Each row of a before or after table is a point. One or more steps were done to the points. Then noise was added and the rows were shuffled. The steps act on columns, c1 being the first. Write out the steps. A step turns or swaps two columns, mirrors them in a line or flattens them onto one, adds a multiple of one to another, or multiplies or shifts one. Angles are multiples of 10 degrees, from the lower column toward the higher: turns from -170 to 170, lines from 10 to 170 but not 90. Use the fewest steps. Two steps may share a column if one is a turn and the other turns, adds or multiplies; they go together, in the order done. Otherwise the lowest column goes first.

Before (8 x 2):
[[-51   0]
 [ 20 -39]
 [ 19  28]
 [-34   5]
 [ 60 -30]
 [ 31  32]
 [ 40 -37]
 [  2  37]]
After (8 x 2):
[[-22 -20]
 [-36  -4]
 [-11  43]
 [-12  36]
 [-28 -35]
 [ 45 -14]
 [ 37 -37]
 [ 45 -51]]
Steps: mirror c1 and c2 in the line at 140 degrees

Before (14 x 4):
[[-28  20 -35 -21]
 [ 47   1  -9 -20]
 [ 41  20  21 -24]
 [-24  48 -29  13]
 [ 33  25 -16 -36]
 [ 41   7  11 -25]
 [-19  59 -58  37]
 [ -2 -21  22  -1]
 [ -4  -6 -21 -21]
 [-14 -41  -1 -27]
 [ 19  28  16 -36]
 [ -9  24 -49  32]
 [-10 -35   7  11]
 [-10 -26   8 -19]]
After (14 x 4):
[[ 42   2   4 -21]
 [ 34  -8   2 -24]
 [ -8 -20  61  39]
 [  2  -2  30  32]
 [ -4   6 -22  -2]
 [ -8  21 -29  10]
 [ -9   9   0 -22]
 [-34  -2  25 -22]
 [ 34 -19  10 -23]
 [-18 -23  44  12]
 [-22  27 -30 -26]
 [-15  15 -22 -19]
 [  8 -22  19 -36]
 [ 20 -11  23 -36]]
Steps: add 0.3 times c4 to c1; multiply c3 by 0.4; turn c2 and c3 by 130 degrees

Before (14 x 8):
[[ 22   2  30  38  11  -8  10 -18]
 [  5  33  -5 -33 -26  21  -3   8]
 [-15   8 -15  -7 -28  19 -26  13]
 [  5 -36 -15   5   2  24 -18  17]
 [ 25  29  43 -28  18  10  -2  25]
 [ 21 -26 -16   6 -11  -5 -26  -9]
 [-11 -41 -31 -30 -11  30 -42  -1]
 [ -3   5 -18  41  24 -27 -22 -36]
 [ 60  -9  31 -17 -21  -6 -22  23]
 [ 16   2 -17  28  22  14   6  30]
 [  2   5   2 -25   4   7  26   7]
 [-14  32  -2  -1 -14 -31  29   6]
 [  5 -18 -27 -18 -17  16 -36  21]
 [ 31  33  -2  -6   8  20 -16  -7]]
After (14 x 8):
[[ 11  18  -5 -16  15 -13 -35 -35]
 [ 21 -26 -20  28   4  -5   3 -29]
 [ 26 -23 -42 -28 -26  -3  -2  21]
 [-13 -24  39  42   0  27 -20   3]
 [ 39 -14   6  -6 -33 -11 -13   1]
 [  5  -4  -5 -25  -4  -6  28   1]
 [ 11  21  -3 -31 -37 -17  -2  -9]
 [-26   9  -7  -2 -34  25  28  -6]
 [ -7  27  -4  -8 -17 -24 -25 -18]
 [ 55  27 -36 -17   3  26 -24  18]
 [ 18  16  16   5  22  10 -24  -9]
 [ -1  18  16 -27  37 -32 -45 -25]
 [ 10   4  -8   4  34 -20 -17 -24]
 [ 19 -12  -1  35  -2  15  15  31]]
Steps: mirror c1 and c6 in the line at 10 degrees; mirror c2 and c5 in the line at 130 degrees; turn c3 and c8 by 120 degrees

Before (13 x 11):
[[ -5   0 -15  -7 -19  22   7 -27  -6  -7  24]
 [ 13   5  -1   8  12   6  -7 -15 -28  -4 -24]
 [  1   4  -1   3   5  26  26 -41  10   9   7]
 [ -3 -13 -21  19  -2  15  -1 -13  12   3  22]
 [ -5   3  -1  19  -4  -1  18 -25   2 -12  30]
 [ -2 -16  19   1  -9   4 -11  -2   2   3 -12]
 [-14  13   2  11  16  12 -16 -29  -8  -8 -19]
 [ 11 -16   0  -6   1  -9  -8  23   8   4 -19]
 [ 12   2 -10   6  -5  13   5 -42  18 -19  10]
 [ -8 -26   1 -13  16   3   6  11  10 -14 -10]
 [  2 -27   5 -20  17 -20 -17  -1  -3  11 -19]
 [ 13 -18  16 -16  22   3 -18  18   7   1   2]
 [  4 -18  -4  19  -1  24   8 -38  -5 -13  13]]
After (13 x 11):
[[ 10   7  -5  15  13   4   0  11 -27   0 -21]
 [  1  -2   0   0  13   5   0 -50  11   9   8]
 [  7 -16  -3   1  -1   0   0  15   7  -4 -19]
 [  8 -13  -3  11   2   2   0 -26  11  -3  28]
 [  5 -15  -1 -17  20   6  -1  10   8  -7  -5]
 [ -1 -28   0 -13   8   3  -1   2  -2  -5 -24]
 [ -4   9   3   9  -4  -2   0 -28   3  -9  35]
 [ -9  14   6  17  18   7  -1 -21  -9   0 -14]
 [ -9 -15   4   4  -7  -3   0  -5   2  -3 -12]
 [ 14  11  -7   1   2  -2   0 -60  17 -16  11]
 [  2   3  -1 -15  -8  -4   1 -23  -6  -5  20]
 [ -6 -15   3  -9  16   5  -1  -1  10 -25 -14]
 [  6  -9  -4  14   7   2   0 -33  -6 -19  18]]
Steps: flatten c1 and c3 onto the line at 150 degrees; turn c2 and c10 by 30 degrees; turn c4 and c11 by 20 degrees; flatten c5 and c6 onto the line at 20 degrees; multiply c7 by 0; add -1 times c9 to c8

Before (12 x 18):
[[  3  -9  46  41  12 -21   2  31  19  22  -5  -1 -16 -15 -33  17  17  17]
 [ 18   4  18  13   2 -11  -5  37  -6  10   2  58  17  -2 -39  -5  23 -16]
 [-31 -32  26 -13 -18  52  16 -25   2   7   1 -25  -8  10 -18 -30 -27 -22]
 [ 16 -10  16  12 -19 -24  23  21 -23  -8  27  54  -5   2  -1  23   0  20]
 [ -2  11 -25  42 -16   6 -26 -15 -12 -38  19  -8 -40   1 -13  56  29  -4]
 [-36 -14  -6  16  34  13   6 -20   9  -7   6  -9 -13  47   5 -38 -29 -20]
 [ -3  -2  10  -6   7  27  26 -41  26   2  -5 -14 -30  17   0 -39   8  -1]
 [ 12 -25   8  -6  -1  19  22  -3  37   5  -7 -32  -6  35   3 -28 -13 -43]
 [-24  -4 -15  19  -5  20  23  -2  15  43 -16 -15   2  10 -15 -11 -14  -4]
 [ 29  49  -4  16  -1  13 -24 -25 -25 -41   4 -45 -41  26  -1  26  -7   3]
 [ 13 -13  28  16 -20 -38 -13  60  -2  -2 -10  37  11  10 -10 -11  41  40]
 [ -6 -11  25  -1 -10 -31  21  41 -10  -7 -18  33  -2 -34   4 -17  12  -3]]
After (12 x 18):
[[ -8 -11  15  -4  -7 -31 -18  40  -7  10 -20  33 -24 -33   8 -18 -10  -2]
 [ 19   5  11 -41   1 -12  14  36   9   6   0  58 -18  -2 -20  -6 -10 -16]
 [ 13 -14  23 -37 -15 -39  16  59  -3   2 -11  38 -13  12  11 -13 -22  40]
 [ 29  51  21  -8  -1  13  -9 -25 -40  25   5 -45  43  26   3  25  16   4]
 [ 13 -25   1  13  -2  20 -21  -4   6 -36  -7 -31 -13  36  -4 -28   7 -43]
 [-35 -14  -2   8  23  12 -14 -21  -8  -9   6 -10   9  47   1 -38  32 -19]
 [-29 -32  20  14 -12  52 -18 -25   7  -4   0 -25 -18  11 -27 -29  13 -22]
 [ 16 -11   9 -10 -14 -26 -22  20  -8  23  27  55 -16   3   4  23   8  20]
 [ -4  -3  11   0   6  27 -40 -39   1 -27  -5 -15   2  16   1 -39 -11  -2]
 [  3  -9  44 -53   7 -21 -11  31  23 -20  -6  -2 -14 -15  -7  16  14  16]
 [ -3  11   3 -49 -10   5  -6 -15 -38  12  19  -7  53   2  14  55   5  -6]
 [-24  -3 -23 -12  -4  20 -17  -2  42 -16 -17 -16  -5  10 -10 -10  22  -2]]
Steps: turn c7 and c13 by -140 degrees; turn c3 and c13 by -30 degrees; turn c4 and c17 by 140 degrees; turn c4 and c15 by -30 degrees; multiply c5 by 0.7; turn c9 and c10 by -90 degrees

Before (9 x 24):
[[-39   4  28 -19  -3 -29 -11   8  -9  29   8  23  11  -3 -38 -15  36  18
  -24  18  -1  -3  -3  19]
 [-27 -15   0   3  21 -32 -21 -10  12   4  -6  22 -16  -1 -18 -15 -17  10
    7   0  18   3   0  11]
 [  7 -16  -3  13   9 -11  24 -12 -13  -2   2 -21 -28 -23  -9   5  -5 -11
  -21  16  -9  21 -14 -30]
 [  7   9  24 -17 -11 -17 -11  -7   3  15  26   5  11 -12   4   2 -15 -14
  -24  20   4 -21  13  -4]
 [ -6  17  -3 -24   6   1  10  34  -5  -5 -17  25  17 -27 -36   3  23 -11
   13 -21 -14  -4 -12  15]
 [ -2   5   1 -17  30  16   9  -2 -27 -13  22 -14 -17 -28  -1  -4   6 -19
   28   1   6  -6  28  15]
 [-10  -4   9 -10 -20  -5   2  11  -3 -15   8  15 -33  -6  10  -2  -4   5
  -19 -14 -10  28   1  -2]
 [-38  -7 -11  -7  -2  -6  26  21  18 -18  -1  -4  15 -11   1   0  36  -9
   19  -8  19 -24  10   3]
 [  6   5  37 -24   3   7  -6  -1   0  -9  37  10  -2  22  -7 -16  -3 -10
   19 -21   8  30  25 -22]]
After (9 x 24):
[[  6   5 -13 -25   5   8   6   0   5  -9  50  11  -2  20  -8 -16  -3 -11
   19 -21   9  29  25 -22]
 [ -5  17  13 -25  11  -9   2  34   5  -4 -10  24  17 -27 -36   2  22 -12
   13 -21 -13  -3 -12  15]
 [ -1   6 -18 -18  59  -6  17  -3  29 -12  12 -14 -17 -27  -1  -5   5 -19
   29   1   6  -6  29  16]
 [-38  -7  -3  -8 -16 -27  -2  20   8 -19 -11  -4  16 -11   0   1  36  -8
   20  -8  19 -25   9   3]
 [-27 -15   5   2  18  15 -35 -11  40   4  -3  21 -15  -1 -19 -15 -17  11
    7   0  18   3   0  10]
 [-11  -4  -2 -11 -24  -2  -5  12 -32 -14  12  15 -32  -6  10  -2  -4   5
  -19 -14 -10  28   1  -2]
 [  7 -15  -4  13  23 -25  -7 -12   6  -2  -3 -21 -27 -23  -9   6  -5 -11
  -21  17  -9  21 -14 -29]
 [  6   9 -11 -18 -16   8 -19  -7 -15  16  34   6  11 -12   4   2 -16 -15
  -24  20   5 -22  13  -4]
 [-38   5   6 -19   4   6 -30   7 -10  29  28  23  11  -2 -36 -15  36  18
  -25  19  -2  -4  -3  19]]
Steps: turn c3 and c11 by 60 degrees; multiply c5 by 2; turn c5 and c9 by 50 degrees; turn c6 and c7 by 80 degrees

Before (11 x 48):
[[ -9  -4  18  -7  -8   9   5  -7  -6  -9 -11  -2  13   5  24 -14  -4  -4
   10   1   2   3  -2  -8   0  -4   6   3  -9  12   7  -6 -12 -23  13 -15
    8 -14  10   0  -3  -4   8  13  -8   0   0   0]
 [ -3  10   9  12  -3  -3   0  -8   1  13 -15  -8   4   3   1 -14   6   2
    5  -5  -3  -9  -9   4 -15  -7  -1  -4  -8   3   0   9  -4   0  10   3
   -5  -6   7   8  19   1   2   5  -2   5  -3  -7]
 [  1  -7  -1  -2 -13 -15  -2 -10   2   0  -6 -22   6 -13  -7  -2   6  -5
    6  -3  25   8 -20  -4  -3  -2   8 -16   8 -21   2  11  -2   2   6  11
   13  10   6  -3  -4   0   0   5   4   2  -3  -2]
 [ -7   2   0 -12   3  12  -7 -17   3  -2  10   5  -4   7  -2   5   5  18
    9  11  -3   1   3   6  23  17 -15   2 -12 -11 -21 -16 -18  -8  15 -15
    4 -14  -1  10  -6  -4 -12   0  -5  -7  -4  -2]
 [-17   1  -5  -2  -2 -10   8 -22 -13   9   5   1  -3  -5  -7   6  -9   3
    7 -10  -2  -6 -13 -15   3  18  -7  -4   3 -10  -8   2 -21  10 -10   5
   -7  -4  22 -18  18 -12   3   0  -1   1 -11   2]
 [ 10   5 -14   5  -2  -6  -8 -20  -5  -2 -12  -6   9   4  12   2  -8   1
    2  -5  -2  -5  -2  -2   6   4  -3  18  -1  -1  17   9   3  -8 -10  -1
    5  -3  13  -4  16  -2   7   6  -6  -6   9   6]
 [  5 -13   8  11 -16   2 -22  11 -12   0   8 -18   2   3   8  -2 -17   5
   -8  -7  -2  -6   7 -10   4   4  -6 -12  18   0   6  37 -10  12   6 -23
  -14   4  16   5  10  14  -1 -12 -12   6 -11   0]
 [  0  -8  15 -17 -24   1   9   4 -15  -1  -6  10   9  16   7 -13   0   4
  -21   4  15 -16  -1  -5 -16  18  -2   6   4  -5  13  -9  10  -3  -4 -16
   -1  -4   5  10 -11   2  -7  -3  -2   6   1  -5]
 [-11  -2   7  -2 -10  13  -6 -11   1  -3  -8   2   3  10 -19  -1  -2  -2
   -9 -12 -10   9 -19  -6 -12  -8  12  -4 -11 -18  -1   6 -14  17  -4   5
   11  10  -7   7  14  13  -1 -18   4   4   2 -13]
 [  4 -10  12 -16 -28  -2  11  -1   5  14   3   8 -13  18   5   8  -3  -1
   -4 -10  18  10  -5   7  -5  16   0 -21 -10  12   4   4   1   9  12  -3
    0   0  -5   1  -8  11   2  -1 -17  -6 -11  14]
 [  8  14   5 -12  -7   2  13  13 -17 -18   4  -1 -13   3  18  -5   2 -12
   10  10 -20 -17  -3  -3   2   1  -5   5 -15   5   0  -1 -13  -9  -1   0
    5 -11  -1  18  -3  -3 -15   0  17   3   8   6]]
After (11 x 48):
[[  0  -2  -1  -2 -13 -16  -1  -8  -3   2  -5   3   7 -12  -8  -2   8  -7
    6  -3  24   8  30  -4  11  -2   9 -15   7 -22   2  19   0   3   6  -4
   13   9   5  -4  -5  -1   0   3   3   1  -3  -1]
 [ -3   4  10  10  -3  -3   0  -7  -5  15 -16  -1   3   3   2 -14   5   4
    6  -5  -4  -9  11   4  13  -9  -1  -3 -10   4   2  13   3  -2  10  10
   -6  -4   6   7  19   2   2   6  -1   4  -3  -7]
 [-16  -1  -5  -2   0 -10   9 -22   1  10   6  -9  -3  -5  -7   8 -10   3
    8 -10  -3  -8   7 -15   9  16  -6  -4   2  -9  -8   6  25  11 -11   3
  -10  -4  20 -17  20 -12   2  -2  -1   2  -9   3]
 [ -7   1   0 -11   3  14  -7 -16 -12  -3   9  -3  -2   7  -1   5   5  20
    9  11  -2   1  -5   8 -31  17 -15   2 -13 -10 -17 -28  15  -8  15 -13
    4 -14  -1   9  -5  -6 -11   0  -6  -8  -4   0]
 [  9   5   4 -13  -7   3  11  14   6 -17   4  -3 -13   3  18  -5   0 -13
   11  10 -20 -16   4  -2  -6   1  -4   5 -14   6   2  -3  20  -8  -2  -9
    4 -11  -2  17  -2  -4 -15   2  16   3   9   5]
 [  3  -2  10 -15 -27  -1  11   0  -6  15   3 -10 -13  19   4   7  -4  -2
   -4 -11  18  10  -2   9   8  16  -2 -20  -9  11   6   6  -2   9  12  11
    0   0  -4   0  -7   8   2   0 -18  -6 -10  14]
 [ 10   4 -15   5  -2  -6  -7 -21   4  -3 -12   3  10   4  11   1  -8   1
    3  -4  -1  -8   6  -2 -10   5  -1  18   0  -1  17  14   0  -6 -10 -10
    6  -4  11  -3  15  -4   5   9  -7  -6   9   7]
 [-12  -4   8  -2  -9  13  -4 -11  -8  -3  -7 -14   3  11 -20  -1  -3  -3
   -8 -12 -12   9  12  -7  22  -7  12  -4 -11 -17   0  11  12  17  -4  17
   11   9  -7  10  16  12  -1 -18   6   4   2 -14]
 [  0  -4  12 -17 -25   1   9   6  17  -3  -6  -8   7  17   8 -15   0   4
  -21   6  14 -14  -6  -6  -5  19  -2   5   4  -6  12 -15   0  -4  -5  20
    0  -4   5  11 -11   1  -6  -2   1   7   2  -5]
 [-10  -2  18  -8  -8  10   5  -7  -1  -7 -10   0  14   3  25 -15  -5  -3
   10   2   4   3   3  -7 -24  -4   6   4  -8  12   7  -8  13 -23  12  -8
    7 -14   7  -1  -1  -2  10  12  -7   2   2   5]
 [  6  -6   8  10 -15   2 -21  11   4  -2   9  21   2   1   9  -5 -18   5
   -8  -9  -3  -5   9  -7 -14   3  -6 -13  18   0   8  58  14  13   6  19
  -15   3  15   5  10  15   0 -12 -12   8 -11   1]]
Steps: multiply c2 by 0.4; turn c9 and c33 by -150 degrees; turn c12 and c23 by -140 degrees; add -1 times c34 to c25; turn c25 and c36 by -130 degrees; multiply c32 by 1.6
